Each row is a point. To make a cloud, some directions were put in groups of two or more. Within a group, all points are equally far from the middle, so they leave a hole (a ring in 2 directions, a hollow ball in 3). The other directions are filled evenly. Then the cloud was stretched, turned, moved and blurred a little. Count the holes, and give their numbers of directions, smallest first.

Cloud (20 x 3)
[[ 31 -22 -25]
 [ 14  54  15]
 [ 44 -34 -39]
 [ 26  59  15]
 [-24   4   7]
 [ 12 -31 -40]
 [ 19 -37 -12]
 [ 71 -16  -1]
 [ 38   2 -19]
 [-23 -35  19]
 [ 12  28  52]
 [ 52  31  -7]
 [ 10  -5   6]
 [ -9 -34  19]
 [ 74  -4  17]
 [ 23  24 -14]
 [ 12 -64 -23]
 [ -7 -38   3]
 [ -8  42  51]
 [-12   7  -8]]
Holes: 0

Cloud (28 x 4)
[[ 51 -27 -32   6]
 [-22  18   1   3]
 [ 25 -48  26  -4]
 [ 13 -37 -49  29]
 [ 36 -18  15  -7]
 [ 68  -1 -44   1]
 [ 40 -24 -47 -56]
 [ 43 -34   4 -20]
 [-29  -7 -59   6]
 [ 54  17 -45   1]
 [ 10 -35 -33  28]
 [ 22 -35  -4  50]
 [ 20 -49  -3 -26]
 [  2 -34 -19   4]
 [ 25  -1  24   9]
 [ 70 -18 -29  -8]
 [ 33   4   0  52]
 [ 52 -48  -5  24]
 [  0 -34  36  -7]
 [ -6  30   9 -15]
 [ -8 -40  -4 -37]
 [ 16 -26 -30  18]
 [ 19 -32  42  38]
 [ 58  25  -2   2]
 [ 16 -13 -81  23]
 [ -1  -6  28 -27]
 [  9  -7 -50  19]
 [ 25  10 -39  22]]
Holes: 0

Cloud (30 x 4)
[[ 49   1  -4 -25]
 [ 17  57  23   5]
 [-14  55   3  32]
 [ 37  21 -29 -47]
 [ 28  11 -42 -46]
 [ 10  45 -52 -23]
 [ 30  50  -5 -41]
 [ 12  49 -49  15]
 [ 14  56 -26  30]
 [ 24  -9 -18  27]
 [ 42  42  -5 -36]
 [-15  -9  -6 -44]
 [ 14 -11 -16  26]
 [ 16 -13  18  -6]
 [-10   8  35   7]
 [-50  34 -20  -6]
 [ 10  46 -55   5]
 [ 30  -7 -15  24]
 [ 27  12 -48  24]
 [ -9  57 -42 -14]
 [ 14  -5 -44 -43]
 [ 28  54   9 -31]
 [-50  16 -22  -5]
 [ 15  36 -60   1]
 [  3  50 -48 -23]
 [ 12  -1 -53  15]
 [ 17 -15  13 -26]
 [ 29 -13   3 -31]
 [ 18  17 -62 -23]
 [-27  31  16 -42]]
Holes: 2 (2, 2)

Cloud (46 x 6)
[[  1  13 -56 -40 -18 -38]
 [-10  -5  -1 -40 -36  -8]
 [-21 -68 -23  -7   0  20]
 [  0 -16 -58  29  20  44]
 [-29 -32 -25  41  31 -34]
 [ 16 -38 -38 -18  26  16]
 [ 35  10  34 -44 -26  12]
 [ 33  60 -48  11 -47  -1]
 [ -2 -22  20 -69  33 -15]
 [ 68  33  22 -51  17  23]
 [-17   6 -17 -63   3 -14]
 [-21  30 -42 -17  17  38]
 [-49 -47  -2   7 -72  10]
 [ 30  76  15 -10 -19   5]
 [-52 -13   6  -5 -65   5]
 [ 23  20  -8  18 -22 -27]
 [ 33  -4  14  -9  47  54]
 [ 23  30  14  23  17  -1]
 [  5 -26 -15 -49  33  11]
 [-27 -14  -3 -61 -42 -39]
 [ 58  40 -22  13  21 -14]
 [  1 -47  -3 -17  13 -20]
 [ -4  27 -31   2 -21  13]
 [-12  31   1   9   8  -4]
 [-16   5   5  39  -3  19]
 [-39  32 -19  51 -28  61]
 [-13   8  16 -40  30  -6]
 [ 10 -39 -16 -62 -28 -46]
 [ 26  14  40 -22  27 -64]
 [ 20 -10   0 -67   5 -33]
 [-29  16 -31  19  13  64]
 [ 29  -3   5 -36 -51 -42]
 [ -4  26  13  -9  -7  41]
 [-26  27  13  19  -3  36]
 [ -2   7  29 -10  -8  47]
 [ -5  43 -24  14 -42   6]
 [  0  49   4 -27 -48   0]
 [-28  18 -12  17 -46  19]
 [ -8 -18 -12 -17  62  76]
 [-53 -41 -29 -27  -2 -18]
 [  4 -28 -20 -53  18 -29]
 [-50 -26 -20  -3 -31  30]
 [-30  27   2 -50 -34  27]
 [-39 -31 -17 -31  -4 -21]
 [-23 -61 -14   1 -40  14]
 [ 10   5 -23  24 -42  23]]
Holes: 0

Cloud (47 x 6)
[[-23  23   2 -45 -46 -38]
 [-33  46 -46   0 -63  -8]
 [ 16  24 -21 -50  -4 -19]
 [ -9   4  -9  15  21  46]
 [ -4   3 -34  60   5  -9]
 [  6  79 -23  25 -28 -12]
 [ -8  46  46   3  -3   7]
 [ -7 -11 -11 -56   4  11]
 [ 32  -8  -1  -3   6 -31]
 [  9   1 -44 -11 -29  36]
 [ 19  35 -51   6  23 -11]
 [-22  16 -33  21 -77 -25]
 [-14  15 -71   1  -7 -38]
 [ 11  71 -21 -30 -22 -17]
 [-26  45 -54 -40 -15  -1]
 [-52  22 -35  10  39 -15]
 [ 44  24 -10  19 -13  13]
 [-28  -1 -37  30  38   8]
 [ -1 -34  -1 -14 -52   0]
 [ 11  43  20  -5 -47 -43]
 [-23   0 -75 -16 -11  -3]
 [ -3  46 -64 -22  -5 -17]
 [-19 -18  39   9 -17  14]
 [-42  40 -51 -37 -12   3]
 [ 10 -24 -26  -3 -17 -42]
 [-26  11  -1  10  30 -56]
 [-41  15  20 -40 -39 -17]
 [  1 -22  15  18  29 -25]
 [-12   6  -5   5 -78 -30]
 [  3  24 -44  45 -52 -10]
 [  2 -29   4 -15 -55   4]
 [  5  57  33  16  -2  12]
 [-39  51  -9 -30  22  14]
 [-52  -4 -45   0  30   7]
 [-22  55 -18  50 -24 -31]
 [ 12  40  -4 -41 -15 -40]
 [ -3  -3 -63  16 -44  11]
 [-64  17 -50 -25 -17 -19]
 [ 43  22 -15  20   4  11]
 [ 11  84 -15   2  -8 -19]
 [-37  52 -23 -24 -38  21]
 [-25  47  35 -22  -3  14]
 [ 15  31 -51 -31   2  -5]
 [-45 -23 -57  -3  -1  15]
 [-18  26 -10  47  -1  29]
 [-62  14  17 -11 -19 -26]
 [ -3  35 -25  62 -27 -10]]
Holes: 3 (2, 2, 2)
